Each row is a point. The last column is the point's height on a tilted bowl or saddle (a function of degree 2), plus a little noise. Along how many of its main directions does it bend up, bend down or stay straight?

Points (17 x 4)
[[-61   0 -16  73]
 [ -6 -22  -7  -3]
 [ -1   4  46  -7]
 [-15 -36  13 -18]
 [ 21 -25  32 -10]
 [  9 -15 -46 -26]
 [ 54  16  10  -6]
 [-12  23  37  12]
 [ 13 -49  56 -48]
 [ -5  10  29   5]
 [ -5 -15  65 -41]
 [-18 -47 -64  -4]
 [-21 -20 -11   8]
 [ 15 -34   3 -13]
 [-21  25  77 -20]
 [ 22 -56  53 -41]
 [ -9 -68  46 -81]]
Directions: 1 up, 1 down, 1 straight

Points (25 x 5)
[[ -8 -12  21 -22  28]
 [ -2 -51  16  28  19]
 [ 11 -22   0 -47  32]
 [-33  46  35   1  37]
 [-19 -35  30  -9  29]
 [ 33  17 -11  27  19]
 [-52 -30   8  27  27]
 [ 45 -84  13 -47  31]
 [-15  17  29 -12  30]
 [ 41 -29 -18  79  53]
 [ 30 -32  40 -49  45]
 [ 16  39  31  17  36]
 [-84  13  78   8  63]
 [-17 -26 -37   6  29]
 [ -6 -74 -23  30  28]
 [-44 -53   0 -30  46]
 [  9  35  16  32  32]
 [-59  16 -29 -44  51]
 [  8 -27  23   7  20]
 [-81  11   6  -1  35]
 [ -6  13  23 -16  27]
 [ 37 -26  14  25  18]
 [  0   1  14  26  24]
 [ -7  81  -5 -44  27]
 [ 51 -30 -19  -8   7]]
Directions: 2 up, 0 down, 2 straight

Points (67 x 9)
[[-38   0 -15  -9  -5 -31 -72   5   1]
 [-19 -19 -26  54 -17  32  32  -3  28]
 [ -4 -24  22  88   1  13  14 -11  50]
 [-15  25  -6  20  66 -80  -7  21  30]
 [ 66 -11  -9   0 -15  37  18  65  55]
 [ 17  49  -7  28 -14   2 -34   5  26]
 [ 15   9  44  16 -78 -43  37   9  77]
 [ -4  -8  24  50   4 -36 -44 -58  11]
 [  0  -6 -10 -63 -14 -24 -40  29  31]
 [  0  -5 -62 -72  40   9 -20 -99  70]
 [-33  56 -28  -7  20 -36  15 -37  38]
 [-39  23  -4   0 -55  52  14  24   5]
 [ 45 -19 -19  28  75 -45  14 -37 -21]
 [ 16 -15   7 -36  16  32 -42  65  29]
 [  0   1 -31 -34 -63  59  39 -26  -3]
 [ 10  18 -15  39 -47 -45  -1  14  37]
 [ 68   3 -71 -32  13  42 -34  16  59]
 [-38  49  -9 -27   4   3 -41  23  -3]
 [ 35  -4  -1 -14  37  -7 -31  57  29]
 [-53 -79  16  63 -46 -37   5  -4  35]
 [ 19 -22  45 -26 -37 -56   9 -45  46]
 [ -5 -21   0  -3   0  25   0 -38   0]
 [-16 -61  34 -29  30   2  16 -66  32]
 [  3 -39  26 -52  -5  34  17  17  14]
 [ 30  71 -25  64  63 -24  45   8  73]
 [ 21  40  54  -5  24 -19   6  10  22]
 [ -6 -32  22  24  43 -32  18  -8   6]
 [-42  20  48  25   0  42  30  13  24]
 [ 16 -12  22  21   6 -51 -49   4  15]
 [-17 -83 -58  67 -40  39 -12   6  18]
 [-16   4   3  31  64 -23 -37  17   0]
 [-29  50  20  62 -34   3  28 -14  78]
 [-23  32 -47 -28  31 -49  17  44  48]
 [-29 -39  61   9  46 -14 -21 -73  18]
 [ 40  -1   9  38  -2  -4 -30  43  41]
 [-24 -33  31  91  34   6 -36  -2  28]
 [-32 -15  -2 -23  26  30  37   2  11]
 [-24  78   6 -47 -21 -42  69 -13  62]
 [ -2  57  36 -25  29 -17  17 -12   9]
 [-11 -31   3 -37   5   2 -58  35  21]
 [ 10 -16  -2 -44 -15  11 -42  59  34]
 [-41 -10 -38 -30  15  56 -20   4  17]
 [-15 -39 -29  40  11 -26   6   5 -15]
 [-19 -40 -15  11 -32 -29   4 -39  -3]
 [ -1  -2 -27  56   4 -22  84 -33  26]
 [ 17   5  46  51  38  27  22   7  34]
 [ -6  39  43  -1 -10  27 -31  -7 -27]
 [  4  -2  68 -39  27 -15 -35 -24  -5]
 [ 57  36  46 -58  40 -29  46   8  40]
 [-20  34  -8 -37  -7  19 -18  84  30]
 [-43  -6  20  10  22 -15 -42  20   6]
 [-17  30  34 -40  31  12 -15  -2 -27]
 [-69   9 -35 -49 -11  18 -35 -13  12]
 [ 24 -35  13  37  11  29  19  -1  20]
 [-16  29  44  32  72 -52 -30  34  37]
 [-17  55 -48  24  45  33 -10  71  58]
 [-50  -7 -42 -33 -14  12  28  81  71]
 [-19   6   0 -13 -20 -52   0 -60  20]
 [-24 -38  -2  11 -54 -19   0   2  12]
 [ 87 -19  -2  17  32  -1   1 -29  35]
 [ 14  -9   0  25 -23 -64  -6 -16  16]
 [ 20 -14 -43 -40   8 -48 -11  22  24]
 [ -4  30  -1  34  23 -43 -14 -21  20]
 [-47 -32  39 -16  13  18   0 -32   6]
 [-15  31 -17  20  35 -56 -72 -42   6]
 [ 64 -12  30  11  31   1 -13  -3  29]
 [-27  17 -38 -15 -22  19  -7 -30  -1]]
Directions: 5 up, 1 down, 2 straight

Points (67 x 9)
[[ -13  -53  -19  -21  -78  -29  -66  -21  -34]
 [  -9   32    2   26   48   47   -7    9    0]
 [  28   40  -39  -12  -31   22   -5   34  -23]
 [ -12   65   49  -44  -46   10   12  -22  -47]
 [ -15  -79   25   71   46   17   -9  -15  -37]
 [  26    5   44   28  -16   12   43   70    1]
 [  -6   36   27   52   45  -34   21   -7  -24]
 [ -13   -1  -22    5    9  -31  -23   42    8]
 [  51   26  -54   -6  -25   20   16   32  -21]
 [  17   35   12   12   -2  -16   30   24   -4]
 [ -33  -14  -27   19  -33    5   19  -38   -9]
 [ -11  -21   26   -5  -16  -45    4   -6   -2]
 [ -10   28    7   14   13  -20  -21  -38  -17]
 [  36  -46  -29   14   27   -7  -29  -57  -29]
 [   3    9   28   29  -40    7  -55  -11  -19]
 [  32    8   17   32  -50   40  -18  -27  -31]
 [   6    3  -40   31   10   18   17   -6   -1]
 [  25   71  -13  -39   24  -46  -32  -12  -46]
 [  20    4   24  -10   24   11    0   32   12]
 [  21   32  -25  -43   36   42   30  -26   -4]
 [ -35  -14   -5  -30   23  -44  -27   39   -1]
 [ -18  -23  -61    4  -28  -18    5  -34   -6]
 [ -16   18    8    4  -63  -60   12  -22  -40]
 [  28   49  -14   13   -6   58  -13    2  -17]
 [ -22   13    2   17   47   75   25    9  -13]
 [  -8   24   95  -42   33   75  -24   14  -22]
 [   9    9  -11   14   65  -16   26  -50  -24]
 [ -26  -21  -26  -16   41   21   28   -5   -6]
 [   5   34   12   25  -66   60  -32   26  -50]
 [ -10  -54    2  -23   60  -10   71  -40  -23]
 [  -7   37   46   35  -11   49    3  -50  -12]
 [  59   22   20    7  -77   86  -82   28 -121]
 [  14  -17   -5   13   48  -33   70  -29  -14]
 [ -32   55   29   67    1  -64   10  -29  -67]
 [ -49  -60   26    3    2  -10   19   22   -9]
 [  -4  -20   30    8  -18   27  -62  -38  -22]
 [  28  -13  -63  -41  -15  -34  -37  -14  -26]
 [  23  -29   25   14   12   20  -17  -27   -7]
 [ -21    0   -2  -14   -3    4  -31   -8   -8]
 [ -16  -17   -2  -45  -33   22   -4   37  -19]
 [ -81  -15   -5  -79  -18    7   66   36  -55]
 [ -17  -41  -19  -58   13   72  -33  -32  -64]
 [   6   23   -7   94  -33   -5  -25   94  -50]
 [ -20    5   -8   62  -13   68  -40  -65  -30]
 [   9   -2   32  -28  -24    3  -17    7   -7]
 [  46   42    0   52  -49   22   42   32  -45]
 [   0   35   59   12  -25    2   22  -70  -30]
 [  26   17   19    0  -38    2   -2    6  -14]
 [  60   11   13  -13  -56    8   23   16  -28]
 [ -30  -53   -3   26   12   11  113   40  -15]
 [ -19  -10  -15   27  -46  -14   56   -2  -10]
 [   4   14  -44  -20   17  -85   14  -18  -31]
 [   2   20  -17   45  -33  -42  -25   30  -19]
 [ -35   51   38  -29   21  -67   26   14  -50]
 [ -44  -15   13  -57   37   32   40   99  -27]
 [  -1   26   26    5  -17   12   -2    9   -4]
 [ -38   33   27   42   26   12   35   38  -13]
 [  53   25  -16  -45   26   34   29   23    5]
 [  53    8   -6    4   -3    9   -3   28   -6]
 [   8  -46  -15   55  -80   22    1    2  -37]
 [  17  -25   61    2   26  -40   56   22    9]
 [   3  -14  -19  -10   19   -4   55  -11    7]
 [ -19   36  -14  -32  -47  -10   16   62  -27]
 [  32    3  -32  -35  -21   43   32   40   -9]
 [  22   29   45   -8  -16  -44    4  -44  -40]
 [  65   17    6  -65   50   -8   27  -56  -44]
 [ -11  -22  -13   -5  -15   -1  -46   15   -7]]
Directions: 0 up, 4 down, 4 straight

Points (69 x 9)
[[  43  -34   29  -18  -64  -22   44  -11   -8]
 [ -14    9  -40    9   19  -38    4  -80  -34]
 [   0  -56  -29   39   74   12  -24   26  -76]
 [  -6  -70  -25   -3  -38  -40   31   28   12]
 [ -20  -38    3   32   25   -5  -19  -16  -20]
 [ -14   -7   -3  -79  -43  -64  -29   10  -26]
 [  13   36   23    2   17   19   56    5  -46]
 [ -31  -72  -20  -32    4   36    2   68  -24]
 [  15    8  -10   -2  -20    4   -6  -19    1]
 [  11  -39   17  -41  -56  -55  -30   26   -1]
 [ -18  -21  -15   33   35   31  -13  -49  -18]
 [  -8   17  -11   30  -35   11    7    2  -16]
 [   4   22   22   53   17    7   49   54  -61]
 [  72  -47   -5   35  -19    2  -18   -4  -14]
 [ -81  -56   -5  -40  105   -7  -50    4  -14]
 [ -42  -16   21   22  -15  -37   43  -29    2]
 [  56   32   34    7   21  -27   17   17  -38]
 [ -16   -8    2   -5   34  -40  -22  -14  -13]
 [  25   33   26   17  -42  -43   34   52  -27]
 [ -42    0   24   19  -22    7   39  -38   -3]
 [ -50  -45   33  -69   23   13  -21   67   10]
 [ -37   11  -20    0   -7  -12   35   13  -24]
 [  -9  -71    6   -6   38   52    1   34  -33]
 [  45   30  -66    5  -46  -31   -4  -14   21]
 [  33    6   38  -15   50  -13   58  -22  -25]
 [   2   58  -29  -15  -40   -7   -5    8  -29]
 [ -13   -1  -25  -43   19    7  -27   37  -20]
 [  52   26   -3   60   52   -7   29  -26  -35]
 [ -47   -1    5    5   37   28    2   44  -41]
 [  63   62   -7   13   56   19  -26   -4   -6]
 [ -24  -35  -15  -26   20  -20   66   14  -18]
 [  29  -42  -33   10  -11  -29  -28    5   -7]
 [ -61    1   -1  -34  -16   43   40  -40  -26]
 [  17   16   -1   10   26   49  -59   43  -51]
 [  -3  -23    7    1  -34   -2  -34  -80    3]
 [  -6   37    3   16   20  -51   47   27  -31]
 [  89  -33  -15   41   32  -57   21   19  -63]
 [  17   51  -22   -1  -55  -16  -46   49  -15]
 [ -52  -26   38   10  -51    4  -37   -1  -21]
 [  -2   22   19   21   48   32   72  -49  -25]
 [  41   24  -30  -34   48  -37   60    2  -59]
 [ -41   31    4   13  -26    6  -33  -14  -38]
 [ -14  -56  -51  -22  -24   15   28  -17  -16]
 [ -17   -1  -22   -1    9   10   -3  -25  -14]
 [  -6    8   83  -11   49   -9  -23   -4    0]
 [  20  -32  -17   -7    9   80   -8   11  -27]
 [  20   -1   22   -6  -11    0   25   20  -15]
 [ -36  -23  -75    5   42   24  -43   18  -80]
 [ -35  -44  -72    1   -2   29  -90  -15  -76]
 [ -64   36   38  -18  -18    3  -25  -11  -46]
 [ -48   15  -31  -39   25  -36   27  -17  -41]
 [ -58  -19    4  -44   16    9  -14   23  -10]
 [  10  -43   27  -35  -20   54   -5   74  -29]
 [ -19  -57  -30  -11   97    4   28  -30  -38]
 [  22  -11   -3   25    8 -106  -20  -18  -43]
 [ -13  -15  -72   -3  -49   48   -9   36  -34]
 [  11   -4   -1   -3   10   36  -58   25  -25]
 [ -32   10    4   15  -13   52  -50   66  -83]
 [ -34  -21    3  -27   38    6   20   47  -14]
 [ -14   26   37   30   75    8    3    4  -19]
 [ -29   36   25    7   -5   64   37   -9  -48]
 [   7  -55   22  -22   -2    3  -31  -54   14]
 [   8   50  -10  -19   53  -14    1   40  -40]
 [  25    5    9   -6   -1   33  -52  -32   15]
 [ -36  -16  -57   -4  -65   38  -45  -16  -31]
 [   5   36  -33   27   16  -45    9  -13  -24]
 [ -24   40   20  -54  -11   -1  -69   -3  -47]
 [  21   15   21  -43   -9   38  -30   37  -22]
 [ -45   13  -59   -2  -94  -24   -4    0  -13]]
Directions: 2 up, 4 down, 2 straight

Points (74 x 9)
[[  20  -12   42   40  -14    6   29  -27  -20]
 [  16  -18   23   20   10   -9   26   20  -18]
 [ -16  -31   13   -8   23    1  -13   14  -21]
 [  10   35  -34  -27   -2   -7   11  -52  -21]
 [  -5   43  -35   94  -49   27  -16  -45  -69]
 [  24    1  -20   12  -38  -32  -55   13    1]
 [   3   37   10    6  -78    5   48   -5   -5]
 [  -1   -5   20    0  -74  -10   48   -5    4]
 [ -22    6   37  -33   22   11  -31    6  -26]
 [ -53  -80   65  -55   14    9  -19   -8  -49]
 [  11   24   37    7  -10  -46  -11   -8   -7]
 [  75  -42 -108  -12  -37  -54    8   46  -65]
 [  -3  -17   22  -46  -32  -35    7   32    2]
 [  31  -28  -19  -11  -26    4  -22    6    3]
 [ -14    2  -24  -30  -51   34   24  -44  -10]
 [  77   22   13  -15  -12  -29   67   35  -43]
 [   0   24  -44  -10   12  -43  -26   13   -5]
 [ -38   17  -24   26  -17  -55  -61   -5  -12]
 [ -22  -76   36  -41  -10   30   18   11  -17]
 [  -7   61   71  -34  -34  -23  -20  -41  -22]
 [ -43  -46   54  -62  -14  -92  -48   -5  -27]
 [  96   16  -16  -66  -12  -31  -43  -13  -27]
 [   6   12   38  -52   20    0   25   17  -32]
 [   4   44    1   -2   25  -75    0  -66  -36]
 [  38   64   13   44  -16   -8    3   21  -15]
 [  53   -7   62    0   24   13   -2   41  -51]
 [ -20  -13   22  -13   38   54  -37   46  -59]
 [  -2   17   38    6    1   20  -72    6  -31]
 [  74   26   15   10   -7   -5   16   32  -26]
 [  41    9    8  -16    2   45   56  -80  -71]
 [ -29  -26   12   28    8   36  -26  -26  -31]
 [  12  -20  -31  -25  -10   -1   -1   -5    2]
 [  27   52  -39   27   -8   53   40  -42  -64]
 [ -50  -17   11   31    3  -60  -19   14  -26]
 [ -28    5   65  -74   -5   -6   25   -8  -40]
 [ -13  -30   35  -30  -25   12  -43   13    3]
 [ -35  -20    8    1  -57   -9  -13   24   21]
 [  -5    4  -17   39    2   16   -9   40  -15]
 [  11   56   42  -35   33   29  -32   66  -47]
 [ -19  -45   18  -56   24   -2  -24   13  -25]
 [ -62   40   27    9   12    5  -51   16  -33]
 [  28  -37  -22   48   14    2  -12  -29  -41]
 [  23    1  -48   -4  -41   -7  -16  -25   -3]
 [  -3  -23   10  -45  -27   16  -48    7    8]
 [ -49   54  -10   51  -38  -13   31  -75  -43]
 [ -13   36  -24   54  -36   -3  -44    4  -17]
 [  17   23  -53  -37   -5   74   -8  -30  -54]
 [  27    8  -38   43  -24  -66    4  -37  -36]
 [  -9   15   55  -29  -18    9  -39  -23  -12]
 [  67   11   30   25  -19   -8  -24   -5  -31]
 [   4    0  -18   -3  -11  -41   70   41  -21]
 [ -29  -31   13   14    0  -32  -28  -11  -11]
 [  48   35  -25  -32   23   -3   51   -5  -39]
 [  39   14   60   29  -16  -63   -9   26  -32]
 [  43   14   56   46   46   -6   75   -8  -72]
 [  40  -19   10  -25  -77  -23   37  -24  -13]
 [  29  -41   29   -1  -16   74    6    9  -26]
 [  54   71  -41   19   -8    6  -36  -37  -50]
 [ -19   30   -1   34   45   -4   34   49  -36]
 [ -28  -28   70  -27  -20   -4   13  -13  -13]
 [ -38  -19  -37   56  -18  -37  -14   39  -25]
 [  19   12  -27   -2  -17  -23   24   19   -2]
 [  17   -8   -9  -16  -38  -12  -11   31   13]
 [  12    6  -12  -15   -1   23  -26  -45  -18]
 [  14   48   31  -39   27  -47   11   20  -22]
 [  44  -67   11   -9  -37   52   -3   -9  -11]
 [  49   21  -34   30    6   82    1   52  -56]
 [  -5   14  -25   13   49  -50   55    1  -51]
 [  36  -38  -17  -28   -5   -6   -1    6   -5]
 [ -39   40   42   62  -11   26   22   46  -14]
 [  78    1   42   36   38   -2  -32   -8  -80]
 [ -43 -100  -25   31   -1   48  -38  -28  -38]
 [  29  -34  -18   57   13   -1   46   44  -34]
 [  44  -55   13  -40  -13  -26   43  -28  -28]]
Directions: 0 up, 6 down, 2 straight

Points (77 x 9)
[[ -32  -60    3  -50  -10   17   -4  -45  -54]
 [ -55  -54  -39   40   -4  -14  -14   44  -17]
 [   7    6   65   36   43   31   10    2    6]
 [ -56  -17   -9  -22   36  -19  -18  -65  -50]
 [  33  -39    5   57   35  -60  -17  -40  -48]
 [  23    1  -80  -61  -19  -17   20  -17  -47]
 [  42   -6    3  -45  -51   35  -44  -40  -47]
 [ -50   -6   -7   -8  100  -15  -23  -15  -76]
 [ -67   52   13   52  -10   32  -57  -11   15]
 [ -25   36  -10   51   -1  -32  -76   69  -18]
 [  69   21  -25   -9  -12  -51   25  -14  -53]
 [  14  -68   62  -17  -29  -27   26  -62  -63]
 [   2  -16   11   -1    5   -4    5  -30  -10]
 [ -62  -27  -11  -14    1   -7   10   -7  -16]
 [  73  -19  -51   59   13   29   -7   10  -50]
 [  40   38   16    4   15  -23   10   44   -7]
 [ -28   -3   70   22   48   -5   33  -28  -28]
 [   0   -6    7   21  -67   21   -2   11  -17]
 [  26  -39   74    2  -36  -35  -11  -21  -31]
 [ -17  -22  -22   52   19   21   39  -69  -29]
 [  35   -7   38   -6  -56  -26  -43   12  -18]
 [  -9   42  -17  -16   35   -6    8   50  -16]
 [ -36   17  -57  -29   10  -49  -13   -7  -19]
 [ -86  -38  -18  -37  -16   47  -41   13  -88]
 [  -3  -37  -13  -31   30    3   17  -12  -28]
 [ -29  -30   33  -55   40  -44  -14  -24  -34]
 [ -71  -49  -21    7  -10  -59   18  -67  -33]
 [  48   13   32  -10   34   23   10   12    0]
 [  50  -28   26    8   -2   31   38  -46  -28]
 [ -19   43   29    9  -34  -23   17   -3    6]
 [  56  -56   -5   11   10   20   31   26  -30]
 [  17  -60  -41  -61   10  -38  -57  -30  -64]
 [   0    9   -8  -64   24  -12   62    6  -21]
 [  33   44   15  -14  -22  -26  -35   -6   12]
 [  -2    7   -5  -24  -59  -21   78   40  -26]
 [  11   13   11  -22  -22   -8   -9  -22   -3]
 [ -10   28  -53    4   31  -25  -36   23  -30]
 [ -62    8  -36   -4   28   -6  -32  -19  -35]
 [ -42  -41  -15   38    4  -10    4   24  -13]
 [ -32  -17    1    6   42    2  -26   11  -26]
 [  39   14   71  -15   23  -24   18    4   -3]
 [ -22  -19   30   54   34  -15  -14   -9  -13]
 [ -52   62   11  -64   66   25   -4   38  -28]
 [  -1  -30   12   18  -71  -42   29  -59  -43]
 [  34   39  -28   15  -36   -9  -48   -3   -8]
 [   1   25    3  -28    5    3  -36    5    3]
 [ -14   31   16 -113   10    3   10   -3  -17]
 [  25  -44   24   37    9  -84    1  -18  -44]
 [  28   50  -85  -44   34   55   28   64 -113]
 [ -42  -18   17   31  -19   40   34   27  -21]
 [ -22  -21   32  -30   46   43   53   45  -47]
 [ -36   12   14    3  -78   49  -40  -11  -41]
 [ -29   13   16  -17   19   16  -29   48  -10]
 [   1  -29  -10   20   39  -13   20  -16  -29]
 [  -2    8   45   38  -37  -27   -8  -47   -1]
 [   9   22  -14  -97  -34  -15    4   18  -24]
 [  14   20   53   46   21   -8  -11   57   10]
 [ -20   47    5  -21   30  -68   22    6   -6]
 [   1    8   14   26   14  -32  -24  -66   -3]
 [ -24   23   34   14   36   65  -61   -2    4]
 [  23  -23  -26    9  -16   33   16  -77  -32]
 [  26    4   14   58  -14  -20   -4   -5    1]
 [ -10  -40   -5   -6   23   13   20   10  -21]
 [  -1  -20    2   -8  -45  -52   42   63   -3]
 [  62  -42   13  -47   32   54  -34  -21  -47]
 [  -9    7  -29   16  -48   12   57   61  -33]
 [  35  -19  -19   14    5   -6   33    3  -25]
 [  29   13  -23   20    8  -52  -22   29  -21]
 [  24   37  -11   48   -3   -1   -3  -30   15]
 [  52   17   -4   16   -5   -2   10  -32   -7]
 [  34  -48  -29   16  -25  -36  -49   15  -27]
 [  22  -42   18  -42    1   -8  -27  -10  -22]
 [ -32   26   17  -21  -36  -27   34   55   -6]
 [  -2  -25  -48   26  -24   62   23   30  -46]
 [   2  -52  -12  -24  -13   -9   15  -38  -26]
 [ -63  -42  -41  -48  -82  -14  -18   10  -34]
 [ -22   54   66   -1  -44  -14  -39    3   20]]
Directions: 1 up, 5 down, 2 straight
